Each row of a before or after table is a point. One or more steps were done to the points. Then noise was added and the rows were shuffled. The steps act on how far a point lies along the listed directions, d1 being the first. What was done? A step turns or swaps two directions, mirrors them in a line or flattens them onto one, adds a multiple of one to another, or multiplies one. Angles are multiples of 10 degrees, from the lower direction toward the higher: turns from -170 to 170, lines from 10 to 170 but not 90. Use the fewest steps. Two steps may share a direction if one is a turn and the other turns, adds or multiplies; they go together, in the order done. Otherwise the lowest direction goes first.

Directions:
(1): +0.81 +2.94
(2): -2.94 +0.81
Before (10 x 2)
-0.17 +0.12
-0.55 -0.41
-0.26 -0.08
+0.10 -0.58
+0.04 +0.45
-0.68 +0.28
-0.32 +0.91
-0.19 +0.21
-0.14 +1.10
+0.24 +0.41
After (10 x 2)
+0.10 +0.71
+0.45 -0.35
-0.04 +0.24
+0.63 +0.27
-0.41 +0.17
-0.87 +0.64
+0.21 +0.19
-0.49 +0.05
-0.02 +0.19
-0.63 +0.73
Steps: swap d1 and d2

Directions:
(1): -3.11 -1.94 -2.36 +0.34 -1.50 +0.66 -3.79 -1.00
(2): +2.98 +3.75 -1.83 -0.45 -0.83 +0.66 -2.26 -2.09
(3): -1.91 +1.55 +1.59 -2.08 -0.83 -4.59 -0.48 -1.51
(4): +3.10 -3.76 -2.02 -1.43 +0.19 -2.21 +0.44 -1.47
(5): -0.66 +0.37 -0.52 +1.12 +5.61 -0.79 -1.27 -1.17
Before (13 x 8)
+0.20 -0.09 -0.14 -0.36 +0.16 -0.88 +0.08 -0.13
+0.17 -0.22 -0.24 +0.07 -0.40 -0.07 -0.71 -0.23
-0.72 -1.34 +0.43 -0.08 +0.53 -0.25 +0.80 +0.37
+0.28 -0.51 -0.13 -0.08 +0.07 +0.02 -0.44 -0.21
-0.45 -1.13 +0.33 +0.33 +0.46 -0.56 +0.79 +0.38
+0.35 +0.17 -0.06 -0.58 +0.17 -0.81 -0.21 -0.40
-0.15 +0.78 +0.01 +0.05 +0.20 +0.03 -0.21 +0.13
-0.09 -0.44 +0.15 -0.44 +0.32 -0.23 +0.06 +0.01
-0.64 +0.94 +0.69 -0.21 -1.09 -0.03 -0.15 +0.16
+0.13 -0.36 -0.26 +0.08 -0.05 -0.03 -0.25 -0.16
+0.72 +0.03 -0.26 -0.33 -0.80 -0.02 +0.21 +0.14
-0.42 +0.27 +0.68 -0.02 -0.64 +0.17 +0.24 +0.66
-0.06 +0.58 +0.12 -0.04 -0.09 +0.10 -0.30 +0.37
After (13 x 8)
+0.51 -0.60 +0.01 -0.05 -0.03 +0.15 -0.06 +0.04
-0.88 -0.86 +0.57 +0.29 -0.09 -0.45 +0.74 +0.57
-0.25 -0.55 -0.34 -0.27 -0.34 -0.55 -0.20 -0.05
+0.34 -0.01 -0.37 -0.07 +0.85 -0.54 -0.18 -0.28
-0.04 +0.68 -0.19 -0.10 -0.36 +0.10 -0.34 +0.08
-0.27 -0.52 +0.11 -0.39 -0.07 -0.04 +0.04 +0.17
-0.66 +0.55 +0.43 +0.24 +0.67 +0.02 -0.43 +0.24
+0.03 -0.43 -0.39 -0.50 -0.47 -0.41 -0.57 -0.30
-0.78 +0.81 -0.10 +0.34 +0.58 +0.25 -1.08 -0.37
+0.32 -0.42 -0.13 +0.11 +0.02 +0.11 +0.06 +0.02
+0.01 +0.57 -0.06 -0.06 +0.00 +0.07 -0.49 +0.26
-1.05 -0.97 +0.73 -0.07 +0.09 -0.02 +0.82 +0.59
+0.57 -0.39 -0.31 +0.29 +0.07 +0.23 -0.40 -0.06
Steps: turn d1 and d3 by -70 degrees; turn d2 and d4 by 20 degrees; multiply d5 by -1

Directions:
(1): +2.29 +2.06 +0.94 -0.97 +0.18 +2.01 +0.78 +3.42 +2.93 +3.07 +1.43 -2.84
(2): +0.19 +1.99 -3.77 +1.51 +1.88 +0.05 +4.02 +0.03 +0.18 +1.87 -2.91 +1.87
(3): +5.27 -0.89 -0.87 +1.57 -2.14 -1.97 -2.26 +0.52 -1.00 +1.99 -0.20 +2.27
(4): -0.76 -2.95 -2.64 -1.34 +3.05 -2.71 -0.04 +0.47 -1.63 +2.53 +2.91 -1.80
(5): +1.52 +2.96 -0.29 +2.07 +4.26 -1.52 -2.90 -1.73 +1.78 -1.94 +0.38 -1.18
(6): +0.43 +1.16 -0.33 -4.09 +0.18 -0.90 +0.65 -1.38 +2.79 -0.34 +2.82 +4.29
Before (13 x 12)
+0.89 -0.04 -1.28 +0.41 +0.39 -0.94 +0.01 -0.46 -0.53 +0.28 -0.29 +0.77
+0.77 +0.40 -0.58 +0.50 -0.01 -0.17 +0.08 +0.04 -0.47 +0.34 -0.58 +0.60
+0.14 +1.11 -0.27 +0.01 +0.07 +0.42 +0.16 -0.44 +0.49 -0.25 -0.20 +1.04
+0.09 +0.77 +0.04 -0.50 +0.24 -0.10 +0.43 -0.47 +0.27 -0.44 -0.04 +0.42
-0.23 +0.37 +0.07 -0.14 +0.41 +0.16 +0.10 +0.25 +0.70 -0.07 +0.29 +0.00
+0.64 -0.51 +0.21 -0.25 -0.73 -0.96 -0.89 -0.59 +0.02 -0.56 +0.73 +0.82
+0.03 -0.55 -0.23 -0.44 -0.70 -0.06 +0.20 +0.20 -0.36 +0.59 +0.11 +0.62
-0.27 +0.55 -0.28 -0.62 -0.18 +0.34 +0.74 -0.25 +0.40 -0.27 +0.11 +0.44
+0.22 +0.08 -0.47 +0.45 -0.20 +0.16 +0.54 -0.07 -0.35 +0.21 -0.68 +0.51
+1.07 +0.61 +0.31 -0.02 -0.08 +0.15 -0.04 +0.36 +0.95 -0.01 +0.13 -0.07
+0.14 -0.10 -0.83 +0.81 -0.06 -0.20 +0.11 -0.07 -0.64 +0.31 -0.87 -0.11
+0.90 +0.70 +0.05 -0.30 +0.28 -0.08 -0.43 +0.07 +0.71 +0.11 +0.60 +0.12
+0.18 +0.01 -0.47 +0.59 -0.03 -0.07 +0.35 +0.29 -0.20 +0.45 -0.38 +0.35
After (13 x 12)
-0.07 -0.20 +0.57 -0.16 -0.13 +0.18 -0.72 +0.32 +0.00 +0.09 +0.50 -0.82
+0.06 +1.09 +0.26 +0.04 +0.15 +0.46 -0.26 -0.20 +0.86 -0.48 -0.17 -0.28
+0.18 +0.58 +0.26 -0.14 +0.61 +0.09 -0.41 -0.22 +0.58 -0.34 +0.44 -0.25
+0.14 +1.07 -0.11 +0.35 +0.98 +0.46 +0.20 +0.35 +0.59 +0.06 -0.14 -1.37
+1.09 -0.21 -0.59 -0.11 +0.04 -0.54 +0.26 +0.33 +0.23 +0.65 +0.25 +0.33
+0.00 -0.02 -0.51 -0.24 +0.74 -0.66 +0.25 -0.32 -0.45 +0.06 +0.17 -0.16
-0.05 -0.35 -0.56 -0.12 +0.46 -0.64 -0.39 -0.46 -0.43 -0.24 +0.57 -0.26
+0.08 -0.38 -0.48 +0.42 +0.17 -0.49 -0.12 +0.03 -0.25 +0.11 -0.10 +0.41
-0.60 -0.41 -0.17 -0.51 -0.16 +0.30 +1.09 +0.86 +0.13 +0.80 +0.45 -1.09
+0.69 -0.11 -0.81 +0.16 +0.19 -0.27 +0.29 +0.43 -0.30 +0.97 +0.03 -0.02
-0.09 +0.25 -0.89 -0.25 +1.13 -0.39 -0.16 -0.28 +0.01 +0.37 +0.77 +0.11
+0.22 +0.57 +0.28 +0.29 +0.35 +0.07 -0.42 +0.13 +0.57 -0.18 +0.25 -0.14
+0.44 +1.02 +0.07 -0.12 +0.72 +0.22 -0.17 +0.24 +0.52 +0.08 +0.29 -0.37
Steps: swap d1 and d3; swap d2 and d5; turn d4 and d6 by -110 degrees

Directions:
(1): +3.82 +1.63 +2.41 -0.62 -2.01 -3.49 -3.84 -1.52 +1.57 -0.14 +1.92 +0.82 +2.08 -0.46 -0.17 +3.00 +2.15 -2.77 -0.88 +1.60
(2): +1.53 +2.68 -1.29 -0.39 -1.56 +1.59 +0.54 +0.80 -0.04 -2.80 +1.26 +3.39 +2.87 -1.24 +5.71 -1.24 -0.98 +1.38 +2.78 -0.39
Before (10 x 20)
-0.20 -0.12 -0.46 +0.04 +0.22 +0.41 +0.34 +0.22 -0.13 -0.13 +0.11 +0.25 +0.25 -0.10 +0.53 -0.31 -0.24 +0.41 +0.55 -0.29
+0.85 +0.71 +0.07 +0.13 -0.47 -0.07 -0.27 -0.26 +0.17 -0.62 +0.61 +0.39 +0.77 -0.46 +0.82 +0.14 +0.08 -0.29 +0.18 +0.20
-0.15 +0.32 -0.13 -0.33 -0.30 +0.18 +0.03 +0.05 -0.02 -0.20 +0.55 +0.23 +0.32 -0.16 +0.67 -0.27 -0.13 +0.36 +0.12 -0.04
+0.12 +0.19 +0.06 -0.02 +0.25 +0.25 +0.02 +0.00 +0.26 +0.02 -0.22 -0.05 -0.17 -0.25 +0.57 -0.27 -0.23 +0.28 +0.67 +0.14
-0.10 -0.14 -0.05 +0.34 +0.23 +0.19 +0.23 +0.00 -0.28 -0.02 -0.13 -0.06 -0.30 -0.09 -0.23 +0.02 -0.08 +0.15 -0.05 -0.20
+0.67 -0.30 +0.95 -0.13 -0.16 -1.23 -1.13 -0.46 +0.35 +0.63 +0.37 -0.33 +0.11 +0.46 -1.34 +0.94 +0.42 -0.76 -0.90 +0.52
+0.62 -0.07 +0.67 -0.10 -0.29 -1.25 -0.93 -0.48 +0.25 +0.46 +0.27 -0.46 -0.07 +0.11 -0.93 +1.14 +0.43 -0.96 -0.75 +0.47
-0.67 -0.12 -0.38 +0.28 +0.44 +0.80 +0.67 +0.18 -0.39 +0.29 -0.44 -0.40 -0.42 -0.03 +0.08 -0.69 -0.45 +0.30 +0.06 -0.28
-0.04 +0.35 -0.34 -0.09 -0.03 +0.56 +0.18 +0.42 -0.17 -0.76 +0.20 +0.66 +0.28 -0.44 +1.18 -0.34 +0.03 +0.33 +0.95 -0.04
+0.25 +0.23 +0.05 +0.02 +0.00 -0.23 -0.35 +0.04 -0.06 -0.46 +0.19 +0.08 +0.74 +0.01 +0.33 +0.18 -0.02 +0.15 +0.12 +0.30
After (10 x 20)
-0.54 -0.53 -0.39 +0.14 +0.43 +0.36 +0.42 +0.17 -0.18 +0.23 -0.12 -0.25 -0.17 +0.12 -0.14 -0.30 -0.19 +0.37 +0.25 -0.29
-0.50 -0.35 +0.08 +0.27 +0.49 +0.23 +0.18 -0.12 -0.22 +0.76 -0.44 -0.84 -0.60 +0.12 -0.84 -0.20 -0.13 -0.20 -0.43 -0.06
+1.38 +0.69 +0.73 -0.27 -0.75 -0.91 -1.18 -0.28 +0.41 -0.28 +0.87 +0.78 +1.14 +0.06 +0.45 +0.71 +0.22 -0.45 -0.07 +0.46
+0.13 +0.50 -0.40 +0.26 -0.13 +0.64 +0.50 +0.05 -0.12 -0.72 +0.27 +0.39 +0.49 -0.44 +1.03 -0.57 -0.37 +0.30 +0.43 -0.11
-0.15 -0.10 +0.03 +0.06 +0.41 +0.27 +0.07 +0.01 +0.12 +0.14 -0.36 -0.28 -0.44 -0.15 +0.21 -0.30 -0.26 +0.30 +0.50 +0.10
-0.87 -0.25 -0.48 +0.02 +0.57 +0.87 +0.65 +0.49 -0.40 -0.35 -0.32 +0.03 -0.47 -0.18 +0.33 -0.64 -0.13 +0.52 +0.69 -0.25
+0.01 -0.16 +0.08 +0.35 +0.18 +0.03 +0.02 -0.15 -0.15 +0.07 -0.06 -0.13 -0.28 -0.06 -0.44 +0.21 +0.12 -0.04 -0.19 -0.10
-0.06 +0.11 -0.22 +0.01 +0.17 +0.14 +0.03 +0.17 -0.18 -0.47 +0.05 +0.07 +0.61 +0.02 +0.49 -0.15 -0.26 +0.44 +0.22 +0.11
+1.17 +0.75 +0.35 -0.28 -0.79 -0.87 -0.88 -0.27 +0.26 -0.38 +0.64 +0.57 +0.83 -0.26 +0.74 +0.89 +0.16 -0.65 +0.04 +0.38
-0.57 +0.01 -0.23 -0.21 -0.01 +0.37 +0.28 +0.15 -0.20 +0.02 +0.30 -0.04 -0.01 -0.09 +0.35 -0.45 -0.31 +0.56 +0.03 -0.14
Steps: turn d1 and d2 by 60 degrees
